Every row gives one point. Two turns around zero, p and q, are shown by what they do to some points. Where does a point land after both, in the order given? Backwards means that the second turn is done in reverse. Each puzzle has new turns, and all numbers are rounded.

Turn p:
[0.07 0.37] => [0.36 0.10]
[-0.04  0.65] => [0.57 0.32]
[ 0.13 -0.28] => [-0.20 -0.24]
[ 0.03 -0.47] => [-0.41 -0.23]
[-0.19 -0.28] => [-0.33  0.05]
Turn q:
[ 0.31 -0.43] => [-0.09 -0.52]
[ 0.32 -0.22] => [ 0.07 -0.38]
[-0.12  0.37] => [0.18 0.35]
[-0.35  0.48] => [0.10 0.59]
[-0.16 -0.20] => [-0.25 -0.03]
Where do these land?
q, then p backwards: [-0.25  0.39] => [-0.36  0.29]
q, then p backwards: [ 0.45 -0.38] => [ 0.55 -0.21]
p, then q: [-0.20 -0.01] => [0.06 0.19]

Turn p:
[-0.23 -0.12  0.28] => [ 0.22  0.30 -0.07]
[-0.09  0.33 -0.24] => [-0.42  0.01 -0.02]
[0.12 0.53 0.00] => [-0.38 -0.12 -0.37]
[ 0.19 -0.74 -0.04] => [ 0.57 -0.18  0.47]
Turn q:
[ 0.45 -0.33  0.03] => [-0.13 -0.37  0.40]
[-0.56  0.23 -0.27] => [ 0.12  0.60 -0.25]
[-0.17  0.38 -0.11] => [-0.13  0.24 -0.33]
[ 0.27 -0.27  0.35] => [ 0.14 -0.47  0.17]
Where do these land?
q, then p: [-0.08 -0.11  0.09] => [ 0.07 -0.14 -0.04]
q, then p backwards: [ 0.09 -0.16  0.08] => [ 0.12 -0.13 -0.10]
p, then q: [0.27 0.46 0.74] => [-0.58  0.54  0.46]
q, then p: [ 0.11 -0.10 -0.42] => [-0.04  0.33 -0.30]
p, then q backwards: [-0.38 -0.09 -0.49] => [ 0.21 -0.25 -0.54]

Turn p:
[ 0.43 -0.10 -0.27 -0.10 -0.24 -0.08] => [-0.34  0.21 -0.38 -0.11 -0.06  0.16]
[-0.23 -0.14 -0.22 -0.07 -0.17 -0.25] => [ 0.08 -0.23 -0.32  0.12  0.17  0.12]
[-0.25 -0.01 -0.40 -0.25 -0.14  0.31] => [-0.13  0.05 -0.11  0.10  0.59 -0.11]
[ 0.24  0.02 -0.42  0.30 -0.11 -0.01] => [ 0.08  0.42 -0.39  0.02 -0.01  0.03]
[-0.25 -0.19  0.40  0.14 -0.12  0.24] => [ 0.05 -0.07  0.43  0.34  0.01  0.20]
[-0.34  0.31  1.01  0.10  0.01  0.07] => [ 0.07 -0.41  0.80  0.39 -0.47 -0.24]
[-0.33  0.31 -0.20 -0.13 -0.20 -0.15] => [ 0.03 -0.24 -0.26  0.22  0.17 -0.34]
[ 0.74 -0.20  0.11  0.02  0.97 -0.15] => [ 0.17  0.26  0.22 -1.09 -0.42  0.21]
Turn q:
[-0.24 -0.08  0.15 -0.37  0.27 -0.33] => [ 0.15  0.36 -0.25 -0.42  0.02 -0.13]
[ 0.26 -0.06  0.26  0.19  0.30 -0.34] => [-0.01  0.09  0.09 -0.30 -0.51  0.14]
[-0.35 -0.20 -0.15  0.21 -0.17 -0.22] => [ 0.42 -0.16 -0.03  0.06 -0.06 -0.31]
[-0.14 -0.15 -0.16  0.01 -0.55 -0.33] => [ 0.23 -0.17  0.31 -0.03  0.13 -0.53]
[ 0.26 -0.07 -0.17 -0.16  0.25 -0.30] => [ 0.03  0.45  0.20 -0.07 -0.18  0.02]
[ 0.13  0.00  0.31 -0.09  0.16 -0.08] => [-0.19  0.07 -0.07 -0.28 -0.15  0.08]
[-0.43  0.82 -0.42  0.13  0.23  0.82] => [ 0.23 -0.22 -0.31  0.52  0.73  0.88]
[ 0.17 -0.07  0.26 -0.21 -0.33 -0.24] => [-0.23 -0.05  0.22 -0.33  0.03 -0.32]
[ 0.33 -0.20 -0.09  0.27 -0.15  1.02] => [-0.64 -0.35 -0.18  0.84  0.00  0.17]
Where do these land?
p, then q: [-0.48 -0.40  0.08 -0.19 -0.32  0.18] => [-0.01 -0.11 -0.48  0.26 -0.46  0.20]
p, then q: [ 0.39  0.10 -0.09 -0.35 -0.09 -0.23] => [ 0.29  0.14 -0.11  0.08  0.37 -0.31]
q, then p backwards: [ 0.44  0.97 -0.16 -0.09 -0.25 -0.05] => [-0.19 -0.75  0.33 -0.31  0.28  0.60]
p, then q: [-0.11 -0.10  0.16  0.13  0.00 -0.39] => [-0.22 -0.08  0.13  0.28 -0.08 -0.24]
q, then p backwards: [-0.15 -0.51  0.39  0.17  0.09  0.32] => [ 0.17  0.31 -0.09 -0.14 -0.37 -0.53]
p, then q: [ 0.13  0.52 -0.17 -0.07  0.52 -0.09] => [ 0.02  0.44  0.37 -0.44  0.14 -0.24]
p, then q backwards: [-0.22 -0.57 -0.21  0.40  0.04  0.27] => [-0.14  0.52 -0.50 -0.08  0.33  0.04]

Turn p:
[ 0.46 -0.37 -0.30 -0.14 -0.39 -0.26  0.60  0.05  0.17] => [-0.58  0.26 -0.46 -0.05 -0.35  0.45 -0.16 -0.15  0.28]
[ 0.23 -0.19  0.30  0.24 -0.22 -0.13  0.00  0.26 -0.40] => [-0.15  0.26 -0.15 -0.27  0.35  0.23  0.39 -0.05 -0.15]
[ 0.01 -0.12  0.33  0.01 -0.44 -0.43  0.18 -0.22  0.31] => [ 0.00  0.11 -0.37 -0.49 -0.39  0.02  0.18  0.19  0.27]
[-0.14 -0.14  0.14  0.46 -0.17  0.08 -0.03  0.39 -0.40] => [-0.14  0.35  0.20 -0.24  0.39  0.16  0.18  0.16 -0.37]
[-0.20  0.49 -0.50 -0.30  0.44  0.07 -0.07 -0.53  0.29] => [ 0.09 -0.65  0.21  0.54 -0.43 -0.37 -0.28  0.07  0.12]
[-0.39 -0.27 -0.10 -0.29  0.08  0.22 -0.17 -0.56 -0.13] => [ 0.24 -0.18 -0.05  0.00 -0.38 -0.35 -0.21 -0.29 -0.49]
[ 0.36  0.52  0.05 -0.06 -0.13  0.59  0.48  0.37 -0.04] => [ 0.01  0.03  0.59  0.20  0.03  0.76  0.09 -0.22  0.33]
[ 0.23  0.25  0.18 -0.35 -0.10 -0.31 -0.32  0.33 -0.01] => [ 0.30 -0.23 -0.38  0.03  0.38  0.25  0.09  0.15  0.25]
[ 0.40 -0.16  0.44  0.53  0.42  0.67 -0.17 -0.37  0.11] => [-0.06  0.12  0.62 -0.23  0.20 -0.55  0.28 -0.73  0.23]
[-0.35  0.20 -0.40 -0.37 -0.16 -0.17 -0.33  0.00  0.47] => [ 0.25 -0.40 -0.18  0.02 -0.14 -0.07 -0.62  0.41  0.11]
[-0.28  0.04 -0.18  0.56  0.51 -0.32 -0.39  0.38 -0.63] => [-0.23  0.08  0.10  0.34  0.73 -0.37  0.28  0.48 -0.57]
[-0.32 -0.24  0.03 -0.31  0.16 -0.01  0.24 -0.10  0.28] => [ 0.24  0.27 -0.13  0.16 -0.41 -0.16 -0.24 -0.01  0.03]
Turn q:
[ 0.61 -0.04 -0.16 -0.33 -0.28  0.38  0.06  0.43  0.60] => [-0.07 -0.06 -0.23 -0.39 -0.09 -0.96  0.05 -0.28  0.25]
[-0.02 -0.12 -0.30 -0.50  0.56 -0.60  0.07  0.24  0.24] => [-0.44  0.67 -0.05 -0.30  0.31  0.21 -0.01 -0.26  0.46]
[ 0.38  0.55 -0.11  0.50  0.64 -0.17 -0.08  0.17  0.06] => [-0.13  0.04 -0.68 -0.33 -0.57  0.50 -0.01 -0.11  0.11]
[-0.49  0.25 -0.01  0.16 -0.18  0.35 -0.18 -0.38  0.11] => [ 0.37 -0.14  0.01  0.56 -0.08  0.06  0.43  0.01 -0.08]
[ 0.13  0.23  0.01 -0.02 -0.31 -0.13  0.17 -0.24 -0.40] => [-0.16 -0.39  0.29  0.19 -0.18  0.13 -0.24  0.09  0.11]
[ 0.08 -0.30  0.23  0.55  0.10  0.23 -0.08 -0.49  0.08] => [ 0.34 -0.11  0.17 -0.24 -0.28  0.16  0.40  0.32 -0.43]
[-0.03 -0.53  0.19 -0.55  0.09 -0.11 -0.14  0.02 -0.54] => [ 0.15  0.18  0.38 -0.15  0.58  0.06 -0.46  0.38  0.19]
[-0.25 -0.25 -0.59  0.20 -0.39  0.23 -0.05  0.20 -0.39] => [ 0.22  0.33  0.24  0.49 -0.27 -0.27 -0.47 -0.05 -0.29]
[-0.11  0.24  0.25 -0.34 -0.32 -0.55 -0.06  0.38  0.12] => [-0.67 -0.11 -0.23  0.23  0.45 -0.12 -0.09  0.04  0.14]
[-0.30 -0.02  0.49  0.33  0.09  0.38  0.30 -0.33  0.11] => [ 0.39 -0.41  0.10 -0.05  0.13  0.25  0.41 -0.14 -0.44]
Where do these land?
q, then p backwards: [-0.39  0.42  0.12  0.31  0.17 -0.14  0.18 -0.17 -0.20] => [ 0.22  0.23 -0.19 -0.42 -0.16  0.09  0.26  0.11 -0.40]
q, then p backwards: [-0.12  0.14  0.06  0.48  0.15 -0.03 -0.39  0.28 -0.27] => [-0.30 -0.19 -0.22 -0.43 -0.18 -0.35  0.12  0.20 -0.15]
p, then q: [ 0.18 -0.17 -0.32  0.20  0.03 -0.14  0.42  0.07 -0.43] => [ 0.29 -0.07  0.03  0.50 -0.01  0.30 -0.07 -0.27 -0.28]
q, then p: [ 0.24  0.36 -0.02  0.02  0.60 -0.05 -0.11  0.22 -0.09] => [-0.02 -0.37  0.12  0.05 -0.10  0.10 -0.64 -0.17  0.09]
p, then q backwards: [ 0.68  0.00 -0.05  0.14  0.05 -0.47  0.29 -0.18  0.23] => [ 0.23  0.60 -0.11 -0.28  0.02 -0.41 -0.13  0.00  0.44]
p, then q: [-0.33 -0.68  0.29 -0.63 -0.60 -0.17  0.13 -0.57 -0.28] => [ 0.01 -0.12  0.70  0.48 -0.48 -0.43 -0.56  0.12  0.61]
q, then p: [ 0.03  0.11 -0.09 -0.59 -0.42  0.26 -0.30  0.55  0.72] => [-0.48 -0.09 -0.46  0.40 -0.32 -0.47  0.05  0.72  0.28]
q, then p: [ 0.23 -0.14 -0.44  0.33  0.55 -0.28  0.04  0.01  0.36] => [ 0.28 -0.47  0.20  0.02 -0.47  0.55 -0.08  0.11 -0.04]
p, then q: [-0.29 -0.06  0.39  0.13  0.02  0.46  0.01  0.10 -0.03] => [-0.07 -0.53 -0.09 -0.23  0.07  0.13 -0.06  0.15  0.29]
p, then q: [-0.22  0.01  0.07 -0.39 -0.54  0.55 -0.27 -0.30  0.00] => [ 0.28 -0.18  0.39 -0.21  0.09 -0.37 -0.16  0.60  0.37]
